Each row of a before or after table is a point. One or more steps were done to the points. Then noise was added and the rows were shuffled. The steps act on columns, c1 being the first. Name the steps. A step turns or swaps two columns, mirrors them in a line or flattens them onto one, adds a multiple of one to another, or multiplies or shifts one. Angles are multiples of 10 degrees, from the lower column toward the higher: turns from -170 to 170, lines from 10 to 170 but not 90. Use the fewest steps. Two steps may share a column if one is a turn and the other turns, adds or multiplies; they go together, in the order done. Otherwise the lowest column goes first.
In the rows, 128 means zero.

Before, 12 rows:
112	146
87	143
126	100
89	143
143	115
85	146
96	91
127	120
130	125
90	109
123	120
124	142
After:
152	110
126	91
75	80
119	117
104	151
64	148
128	117
60	153
66	147
132	124
122	143
66	104
Steps: multiply c1 by 1.6; multiply c2 by 1.3

Before:
166	120	103	84	142	139	98	170
161	93	116	162	102	106	163	154
88	117	90	176	151	121	79	112
162	147	155	114	121	116	102	131
166	154	156	92	163	109	160	202
158	156	96	167	164	156	129	134
89	116	106	141	147	190	90	179
121	92	117	140	139	154	141	127
After, 8 rows:
113	153	155	179	163	108	185	160
117	121	102	184	142	137	124	124
129	92	117	113	136	153	136	133
139	118	90	67	151	122	85	101
105	148	155	157	121	114	109	118
154	117	107	97	147	190	122	123
82	94	116	117	104	106	166	150
82	157	97	110	163	156	132	130
Steps: turn c1 and c4 by 150 degrees; flatten c7 and c8 onto the line at 30 degrees

Before, 14 rows:
123	91	105	132	117	87	166	93	159	136	160	112
105	151	93	128	124	90	177	105	112	109	74	161
106	133	146	92	134	158	151	150	157	192	132	179
127	96	148	145	106	109	91	124	118	172	127	112
177	90	99	112	73	145	161	152	125	177	139	98
136	143	173	152	123	148	109	136	183	99	86	159
147	138	127	108	143	131	97	148	95	101	116	92
95	135	180	107	70	134	108	109	90	108	166	162
177	141	93	114	126	87	115	117	132	145	95	137
112	84	94	79	134	117	162	134	164	146	71	112
159	141	132	140	122	151	106	168	173	168	117	99
132	76	97	172	90	121	132	96	133	119	142	165
103	156	157	126	105	112	92	167	143	103	149	154
151	108	152	126	158	100	150	156	152	184	79	171
After:
165	143	118	140	121	136	106	167	61	122	132	101
151	137	120	108	145	142	97	152	167	127	130	95
129	97	130	143	106	93	90	123	116	95	150	114
153	108	84	122	159	82	148	160	82	110	159	172
173	138	90	112	126	84	112	114	122	134	104	137
132	140	94	150	121	158	114	133	99	180	184	161
100	137	174	106	72	139	109	107	168	118	169	160
172	89	137	111	70	132	157	153	96	86	96	101
103	153	71	128	123	99	176	105	168	140	102	158
123	91	160	134	114	88	168	95	108	156	100	115
112	86	64	79	133	111	160	130	88	138	102	114
109	133	136	91	135	131	150	152	61	94	146	176
103	154	156	122	108	124	93	163	139	163	150	152
131	76	140	176	91	122	132	99	133	140	90	163
Steps: mirror c3 and c11 in the line at 40 degrees; turn c6 and c10 by 20 degrees; turn c9 and c10 by 140 degrees

Before, 11 rows:
105	156	104	161	90	118	202	154	169	172	95	119	159	130	113	141	110	94	152	144
111	135	137	182	97	91	98	108	158	151	95	125	135	143	139	134	118	107	158	172
129	78	129	115	111	116	111	138	91	118	122	105	129	170	178	131	152	132	107	153
174	134	147	120	108	159	150	136	99	91	171	99	112	120	107	124	195	182	100	138
159	126	130	139	144	130	115	111	76	101	135	103	154	163	141	94	157	120	90	122
152	161	132	96	156	153	142	154	146	87	131	96	116	123	111	144	187	154	83	106
159	109	151	140	106	116	102	158	118	114	106	112	150	149	139	118	134	76	147	187
104	174	120	162	88	150	167	154	162	142	101	159	175	65	130	171	94	122	149	95
162	130	163	123	163	149	120	141	66	122	131	79	110	129	158	118	187	149	133	100
106	160	98	152	162	155	140	157	119	174	141	157	158	103	130	164	58	145	168	133
88	187	108	106	134	140	158	141	129	135	166	152	164	88	123	153	122	138	188	102
After (11 x 20):
106	161	94	154	162	138	144	174	118	152	140	175	93	101	131	140	56	120	72	133
105	159	103	163	90	126	206	123	167	135	96	135	114	131	113	143	112	172	78	142
88	187	109	106	132	131	158	151	130	182	168	161	92	89	125	112	123	131	102	102
161	132	162	122	164	137	121	164	69	134	132	79	140	130	160	120	185	101	131	101
105	173	118	161	89	136	166	148	163	145	101	165	86	64	130	107	95	150	107	96
130	77	129	116	111	122	110	142	92	112	121	100	124	169	177	173	151	124	146	156
113	138	137	182	97	113	98	88	157	148	94	136	130	141	139	149	117	152	95	173
159	124	131	138	145	127	115	103	79	103	135	94	107	160	140	127	156	142	171	122
173	132	148	119	107	141	150	190	98	112	169	86	124	120	108	117	195	72	174	135
157	110	150	141	107	123	100	106	119	153	107	113	127	148	140	140	135	183	134	185
151	162	132	95	154	136	141	178	148	101	134	79	131	123	108	138	189	96	181	103
Steps: multiply c6 by 0.4; add 1 times c18 to c8; turn c13 and c18 by 160 degrees; turn c10 and c19 by -110 degrees; add -0.3 times c19 to c12; add 1 times c14 to c16

Before, 10 rows:
110	196	145	161	148	108	138	167	84	118	164	99	83	174	132	148	113	124	126	130	111	145	126	119	134	129	140	169	141	147	168	78	137	153	110	125	155	138	113	138	127	110	103	125	140	153	154	133
133	105	141	93	122	135	157	115	157	166	69	147	70	143	151	183	67	106	130	96	152	170	165	140	135	141	106	155	149	164	111	136	85	122	101	83	94	130	123	97	169	131	203	101	151	146	124	96
152	140	150	95	166	91	153	145	156	109	114	183	39	126	121	101	152	153	103	65	167	158	107	111	126	123	80	169	178	176	109	166	128	122	142	84	130	125	102	145	111	130	177	99	114	144	122	119
105	139	121	165	103	108	191	123	125	171	143	128	105	142	140	126	107	122	103	130	106	131	101	146	151	170	107	140	126	107	114	108	124	187	142	157	117	127	142	154	120	133	145	135	129	181	77	91
149	125	88	121	118	126	117	153	165	188	89	131	140	125	135	147	166	112	127	181	149	125	57	187	115	124	112	140	115	154	151	148	97	135	131	155	107	128	120	142	130	137	160	124	94	124	135	80
173	119	65	125	87	123	189	59	94	133	125	116	139	131	135	134	134	128	136	133	125	117	79	87	116	129	145	131	121	134	99	109	149	150	152	154	144	126	142	174	91	161	116	148	128	98	129	197
131	106	119	148	148	175	158	96	133	66	120	123	133	105	93	170	140	52	150	177	165	186	140	137	124	137	136	97	135	103	147	146	185	145	114	145	122	153	145	114	158	138	89	122	148	176	148	135
78	170	123	120	145	84	82	114	143	142	160	104	141	115	130	149	85	101	129	155	124	160	106	132	180	127	123	185	97	115	125	123	130	82	108	132	161	107	173	120	146	153	99	137	153	124	121	101
107	186	118	125	134	49	93	150	179	173	138	115	156	158	138	134	112	90	130	135	105	145	78	123	112	126	142	134	138	128	164	144	127	109	126	129	137	114	92	162	96	107	134	110	151	131	135	60
143	122	114	112	119	156	170	100	203	112	149	107	136	141	187	92	126	118	125	205	168	123	171	141	113	131	155	129	164	136	127	126	124	142	122	123	171	124	82	102	144	96	151	113	116	170	145	85
After, 10 rows:
143	122	116	112	117	156	170	101	250	112	149	112	138	113	189	94	127	109	124	55	168	124	172	140	111	127	156	129	165	134	130	126	127	141	123	125	171	124	79	102	144	95	149	142	114	168	145	83
82	169	124	122	145	86	84	114	155	140	156	97	140	135	130	151	86	112	129	92	124	159	106	133	179	128	123	186	96	112	125	123	130	81	108	131	159	106	172	120	145	151	99	113	153	125	122	119
107	186	119	124	136	47	95	153	210	173	138	92	153	109	141	131	111	119	128	65	106	144	79	125	111	128	144	133	136	129	165	145	125	106	125	130	136	116	94	163	97	108	132	160	153	134	133	155
174	118	66	125	84	121	188	57	72	137	127	125	137	147	133	134	135	117	137	184	125	117	79	86	117	127	144	132	121	132	101	105	148	150	150	152	142	127	140	174	91	160	113	130	126	101	128	91
111	193	146	160	147	108	139	164	57	116	169	118	83	126	131	149	112	99	127	131	115	146	124	118	136	130	142	170	137	148	169	80	136	153	109	123	154	138	110	139	126	108	106	175	139	155	154	123
134	108	142	92	123	136	156	111	172	167	68	111	69	103	151	185	69	149	129	118	152	168	164	139	135	142	104	153	151	163	110	136	85	121	103	82	96	131	123	97	174	130	204	140	151	144	122	171
148	126	87	121	119	126	118	154	185	190	89	111	141	124	139	148	165	133	126	61	148	122	58	190	113	124	115	141	117	151	152	148	98	135	130	154	107	125	121	142	131	135	159	125	94	124	135	107
109	140	120	165	104	113	189	125	121	172	142	121	103	134	143	127	106	130	104	93	104	132	101	147	153	169	106	140	125	106	111	111	124	187	142	158	117	126	144	157	118	132	146	142	131	181	76	146
131	107	118	148	148	172	157	96	138	63	123	51	133	124	93	169	142	138	153	108	164	186	140	139	125	132	136	98	134	101	144	147	184	146	116	145	122	151	144	113	159	137	89	105	149	173	146	81
153	142	152	93	165	92	151	145	171	111	112	162	38	98	119	100	152	181	102	149	169	157	106	112	126	123	78	172	178	177	111	165	128	123	142	85	129	122	100	147	114	129	177	126	114	145	122	188
Steps: multiply c9 by 1.6; mirror c12 and c18 in the line at 40 degrees; swap c14 and c44; turn c20 and c48 by -120 degrees
